Each point is reached from the start by the listed moves, each made 0, 1 or 2 times, or once backwards (-1), plus a little noise. Say if it took an odd or an even number of moves. Then give how often each move was made.
In the rows, zero is written as 128.

Moves:
(1): [142 136 108 169 132]
(2): [109 178 116 107 135]
(3): [117 112 145 118 172]
Start: [125 119 148 113 145]
Points:
[ 83 139 170  71 240] => odd (0, 1, 2)
[121 177 115 133 156] => even (1, 1, 0)
[103 179 139  63 103] => odd (-1, 1, -1)
[167  93 124 183  97] => odd (1, -1, -1)

Moves:
(1): [149 126 122 129 127 136 134 132 130 123 119 123 137 117]
(2): [119 141 124 133 124 122 120 120 128 133 120 121 128 113]
(3): [133 134 145 136 136 123 134 136 123 124 125 136 127 126]
(4): [138 133 127 151 136 133 115 123 128 129 129 135 124 144]
(5): [128 137 139 111 147 143 124 128 123 122 139 127 126 131]
(6): [115 120 130 137 128 140 125 132 128 124 122 120 128 130]
(7): [118 130 116 135 141 137 135 130 131 120 127 137 125 127]
(8): [127 124 122 123 138 126 112 145 135 128 125 129 117 128]
(9): [121 123 137 132 130 133 126 132 144 133 140 130 134 125]
(10): [125 132 126 126 120 134 126 136 120 141 124 134 132 127]
(11): [128 123 126 130 121 125 118 131 109 121 140 131 131 123]
(12): [130 122 139 128 119 131 122 126 135 123 125 136 128 126]
Start: [123 127 122 133 113 127 130 129 131 131 123 130 124 120]
Points:
[122 146 135 154  83  76  68 182  95 168 121 155 126  69] => even (0, 2, 2, 0, -1, -1, -1, 2, 1, 2, 2, 0)
[101 110 107 188  97 180 106 110 139 113 118 122 147 105] => odd (1, 1, -1, 1, 0, 2, 1, -1, 1, 0, 1, 1)
[175 183 156 185 144 158 110 129 134 136  78 149 131 101] => even (2, 2, 2, 2, 1, 0, 0, 0, 0, 1, -1, 1)
[110 155 121 249 132 163 120 138 151 127  49 158 121 106] => odd (1, 2, 2, 2, -1, 2, 2, 0, 0, 1, -1, 1)
[132 112 136 125 134 214 103 144 126 112 127 128 131 149] => even (1, -1, -1, 1, 2, 2, 0, 0, 0, 1, 0, 1)
[ 81 129 150 159 166 199  78 120 166 123 171 154 112 163] => odd (-1, 0, -1, 2, 2, 1, 1, 0, 2, 0, 0, 1)
[161 159 147 116  87 144 145 145  58 103 105 170 155  52] => odd (2, 1, 2, -1, 1, -1, 1, -1, -1, 2, 2, 2)

Moves:
(1): [135 131 131 124 134 124 128 131 138 133 122 121 131 126 117 141 128 135
 127 128 127 124 121 124]
(2): [139 145 130 127 131 137 123 124 131 111 137 138 138 127 130 123 118 121
 129 123 141 132 115 130]
(3): [124 124 132 140 130 123 127 121 124 144 117 134 131 121 140 132 131 114
 127 122 131 129 120 140]
(4): [136 147 119 130 121 131 133 112 135 146 137 132 137 124 123 135 127 130
 129 134 122 129 150 129]
(5): [126 130 129 122 137 140 127 133 130 133 143 128 125 113 117 132 153 129
 145 131 137 124 127 123]
(6): [129 120 146 131 131 151 126 114 116 121 125 125 130 110 124 138 114 147
 135 123 128 138 130 142]
(7): [139 139 139 107 143 134 145 136 115 137 136 130 140 130 111 122 129 137
 118 126 123 133 128 142]
(8): [130 138 127 135 132 127 130 146 135 129 126 120 120 129 137 114 124 130
 129 136 122 124 130 118]
(9): [124 136 131 126 131 123 135 134 141 132 126 144 125 126 151 116 130 115
 130 113 123 147 132 111]
(10): [138 141 113 119 122 136 126 125 130 144 119 143 116 128 118 131 135 132
 122 127 122 134 129 130]
(11): [127 132 133 132 113 132 141 136 137 119 120 134 120 130 131 143 124 119
 122 131 133 130 112 146]
(12): [129 110 121 134 132 132 119 145 133 127 136 139 136 122 128 146 130 137
 122 127 125 119 132 135]
(13): [134 133 129 123 131 133 125 124 118 135 131 129 131 130 137 137 123 114
 137 121 116 132 116 128]
(14): [133 139 125 129 127 138 139 136 131 131 113 136 118 144 113 139 123 109
 134 124 137 132 133 129]
(15): [133 126 129 125 134 125 137 126 127 137 124 125 117 125 138 134 127 130
 119 136 132 121 139 130]
(16): [122 144 130 115 123 130 128 133 121 131 123 122 129 115 124 128 124 126
 126 124 124 120 136 128]
(17): [134 129 136 133 122 117 128 132 118 133 126 135 127 116 137 128 130 123
 135 130 122 124 137 113]
(18): [108 136 138 134 127 126 124 119 128 123 141 143 128 134 131 126 122 139
 138 137 136 129 125 115]
(19): [124 129 125 122 125 123 135 123 130 128 109 130 125 121 140 132 123 127
 145 136 121 119 136 137]
(20): [130 122 145 110 127 133 116 124 109 138 117 134 144 125 139 126 131 136
 126 142 124 141 133 132]
(21): [131 129 130 136 121 138 146 127 117 126 123 116 133 130 143 115 128 137
 116 122 146 122 133 124]
(22): [128 127 117 117 120 122 128 128 108 132 132 124 123 124 132 125 125 129
 127 130 136 147 122 131]
(23): [147 131 135 117 129 129 122 134 129 138 138 124 125 129 126 118 126 133
 137 115 132 117 133 132]
(24): [120 130 134 130 132 117 117 132 137 122 122 135 130 128 132 144 151 144
 134 123 124 131 140 137]
Start: [138 134 150 126 139 116 124 101 129 122 115 132 139 124 136 136 106 130
 132 125 136 126 104 126]
Points:
[205 155 229  36 142 221 215 173   7 107 127  44 128  50  61 167 104 186
 112 101 219 119  85 201] => odd (1, 0, -1, -1, 2, 2, 2, 0, -1, -1, 2, 0, 0, 1, 1, 2, 1, -1, -1, 0, 2, 2, 1, 0)
[134 165 128 105 118  13 117 139 137 170  63 134 124 116 185 173 136 112
 164  67  90 140 114 122] => even (2, -1, 1, 0, -1, -1, 0, 0, 1, 0, 0, 0, 1, 0, -1, 1, 1, 0, 1, -1, 0, 2, 1, 2)
[139  90 169 122 128  99 113  49  19 155  89 129 200  53 240 147 151 139
 136 184 167 166 127 187] => odd (-1, 1, 2, 1, 1, 0, 0, 0, -1, -1, 0, 0, 0, -1, 1, -1, 1, -1, 1, 2, 1, 2, -1, 1)

Moves:
(1): [143 116 134 133 136 135 128 129 119 128 135 123 133 122 117 126 129 129
 124 128 138 125 124 135 130 129]
(2): [125 130 126 130 136 120 128 134 128 130 127 131 134 127 130 130 129 125
 137 120 131 132 129 131 132 122]
(3): [121 128 137 115 129 133 126 135 126 130 131 136 126 134 123 126 122 133
 123 138 124 128 120 131 132 125]
(4): [125 123 130 126 137 135 124 120 126 125 133 124 132 127 123 127 128 135
 130 127 128 134 119 129 131 132]
(5): [116 140 111 133 116 127 139 125 134 134 120 135 121 141 128 128 126 116
 135 120 131 127 131 120 127 117]
(6): [121 135 129 125 122 130 121 122 126 114 132 125 119 123 124 134 135 129
 128 126 131 118 130 131 127 124]
(7): [127 134 130 131 125 133 129 130 130 133 131 127 131 131 125 120 128 127
 126 125 124 133 127 128 133 135]
(8): [124 120 135 120 144 126 108 126 137 124 130 126 132 128 121 126 128 131
 123 123 132 127 141 125 131 131]
(9): [137 127 139 119 119 130 130 121 122 119 125 140 115 129 128 117 133 124
 121 137 123 123 119 136 129 136]
(10): [136 121 126 138 132 140 136 132 124 128 125 121 120 130 138 128 131 126
 104 116 132 119 126 137 116 135]
(11): [121 135 131 136 125 134 145 134 130 127 124 123 136 143 135 124 130 125
 135 134 132 126 131 121 120 144]
(12): [115 133 125 125 125 123 128 127 136 130 132 131 137 124 124 130 126 130
 128 123 128 122 129 127 124 125]
(13): [133 125 128 143 125 129 142 123 132 124 134 126 139 137 128 120 131 136
 127 127 132 123 132 134 133 134]
(14): [131 132 130 122 133 124 126 131 131 129 127 128 126 130 132 125 125 131
 122 127 129 121 127 120 135 125]
(15): [112 132 132 148 138 129 118 113 137 136 114 124 143 124 128 128 119 134
 140 121 129 138 128 115 139 125]
(16): [133 130 122 135 130 134 125 127 136 119 130 124 124 128 131 125 123 129
 125 130 135 123 129 130 125 133]
(17): [124 115 121 138 137 124 134 140 124 136 126 121 126 120 129 123 139 132
 134 130 129 136 126 119 125 125]
(18): [111 138 130 124 136 125 132 134 133 130 134 130 131 125 127 132 116 133
 111 128 139 127 138 131 126 132]
(19): [124 139 125 128 128 132 134 130 132 132 128 137 143 128 127 127 124 128
 127 133 129 128 131 130 130 131]
(20): [139 131 119 134 119 125 127 125 134 116 126 132 118 126 134 130 124 124
 128 115 123 123 136 116 123 123]
(21): [129 130 126 124 119 117 127 128 140 122 111 121 127 127 126 130 128 114
 133 123 123 132 129 113 131 118]
(22): [128 133 132 115 131 122 125 134 128 131 128 137 124 127 117 131 126 129
 122 138 118 124 125 129 127 122]
(23): [119 132 137 142 131 131 135 123 126 134 135 126 144 142 132 115 130 118
 126 141 129 138 122 123 135 139]
(24): [117 121 130 127 143 134 125 128 137 131 127 118 122 110 124 141 120 125
 130 115 131 124 132 128 133 125]
Start: [134 125 135 132 140 131 124 124 133 136 125 127 134 139 125 128 138 140
 128 121 134 137 114 138 131 129]
Points:
[ 78 102 192 185 249 167  71 114 136 153 161  80 197 107  86 114 127 182
  52 106 170 141  99 131 168 140] => even (2, 0, 1, 1, -1, 2, 1, 1, -1, 2, -1, 1, 0, 1, 2, 0, 1, 1, 0, 0, 0, 1, 2, 0)
[121  73 169 207 181 156 138 113 158 181 118 107 209 165 103  44 173 135
  84 135 118 171  95 134 158 179] => even (0, -1, 0, 0, 0, -1, 2, 2, 1, 2, -1, 1, 2, -1, 1, 0, 2, -1, 1, -1, 1, 1, 2, 0)
[168 171 105 142 150 123 159 129 161 126 155 167 174 185 135  95 114 147
  57  60 152 131 158 145 159 147] => odd (0, 2, -1, 2, 1, -1, 2, 1, 0, 1, -1, -1, 2, 2, -1, -1, -1, 2, 2, 2, 0, 0, 0, -1)

Moves:
(1): [127 122 123 122 128 125 127 129 133 112 135 130 123 121 126 119 123 113
 124 126 132 128 134 121 136 131]
(2): [126 125 118 131 125 121 124 131 132 135 122 124 125 120 123 121 124 130
 131 122 123 120 127 125 138 114]
(3): [128 139 134 128 128 129 136 115 133 132 141 114 131 126 122 130 118 136
 124 129 130 132 126 133 130 130]
(4): [136 132 122 115 131 124 121 136 123 123 129 133 126 123 129 137 142 133
 140 131 122 135 119 121 125 125]
(5): [123 136 131 120 118 131 133 112 142 121 136 128 112 135 132 137 125 138
 123 127 117 129 128 126 135 119]
(6): [116 130 156 118 134 126 136 100 128 140 137 151 123 148 126 114 135 133
 126 119 136 129 130 142 123 123]
(7): [117 136 115 119 117 123 126 142 127 134 123 132 136 137 144 123 128 128
 137 139 121 129 136 142 135 118]
(8): [122 121 125 125 133 128 130 124 126 126 129 133 122 133 137 132 127 131
 131 132 123 132 133 125 142 131]
(9): [119 119 117 124 134 129 120 138 123 121 122 124 127 138 124 142 138 113
 127 123 128 137 123 114 126 137]
(10): [126 129 133 145 113 139 120 124 120 124 147 133 152 114 120 120 123 132
 119 129 119 126 131 118 113 105]
(11): [127 127 131 123 131 127 121 116 120 127 118 116 125 126 130 127 130 136
 126 119 139 135 130 131 131 130]
(12): [120 134 122 128 121 125 130 131 132 127 117 132 126 131 142 130 139 137
 138 127 130 129 122 119 125 127]
(13): [125 121 132 128 116 115 129 131 132 129 119 131 122 126 136 134 132 116
 133 130 141 135 113 142 121 135]
(14): [123 132 129 122 129 125 132 122 131 120 130 135 132 135 129 131 132 125
 127 122 121 128 116 130 142 130]
(15): [125 133 130 119 127 127 138 123 128 126 133 128 122 138 137 137 136 125
 123 123 118 138 129 133 126 128]
(16): [132 138 114 134 130 119 130 149 123 119 135 137 140 122 117 126 127 146
 117 130 133 119 124 127 116 118]
(17): [130 125 124 126 128 114 121 132 122 128 119 120 127 125 125 128 121 126
 126 126 126 128 123 125 121 132]
(18): [113 134 133 138 133 129 127 109 122 134 122 128 120 138 114 116 138 129
 125 142 141 138 126 138 114 127]
(19): [132 130 127 138 141 122 114 128 137 116 136 116 133 121 123 122 120 116
 128 127 122 142 129 127 130 121]
(20): [120 129 135 131 132 124 138 118 143 118 127 121 138 129 133 139 123 115
 125 123 115 129 126 117 132 116]
(21): [131 126 108 117 138 134 136 137 131 112 119 124 127 144 131 138 127 129
 137 118 133 141 114 123 134 139]
(22): [139 135 129 136 128 125 133 135 124 115 134 121 136 129 142 137 119 110
 134 115 125 122 115 120 139 121]
(23): [127 128 137 122 124 127 128 131 124 142 117 126 120 129 125 122 146 142
 137 141 137 134 124 122 121 129]
(24): [119 117 122 132 117 126 127 148 120 134 117 136 126 126 122 122 123 124
 136 127 129 118 144 129 132 133]
Start: [125 131 134 108 125 131 122 128 123 127 125 126 130 127 125 126 107 145
 124 126 129 127 125 140 113 138]
Points:
[ 61 145 120 130  47  93 118 171 125 131 141 178 170 117  84  72 109 193
 114 150 140 101 105 117  79  71] => odd (1, 1, 1, -1, 1, 1, 1, 0, 1, 2, -1, 1, 1, 1, -1, 2, 1, 0, 0, 0, 0, 0, 2, 1)
[156 189 171 191  37 100 119 207  98 175 180 129 230  53 125  77  92 204
 120 180 166 104 104 176   7  78] => odd (-1, -1, 2, -1, -1, 0, 1, -1, -1, 2, -1, 1, 2, -1, 0, 2, 0, -1, 1, -1, -1, 1, 2, 0)
[113 188  58  71  72  96 218 207 149  94  60 105  78 198 193 215 139 213
 166  96 136 135  28 118 151 148] => even (-1, 1, 1, -1, 2, -1, 0, 0, 0, -1, 0, 2, 1, 1, 2, 2, 0, 0, -1, 0, 2, 2, 2, 1)
[135 173  86 137 182  79 129  96 152  89  95  15  79 134  53 124  50 233
 112 131 156 175  49 135 155 126] => odd (-1, 2, 2, -1, 2, -1, -1, 2, -1, -1, 1, -1, 0, 1, -1, 2, 2, 2, 2, 0, 2, 1, 2, 0)
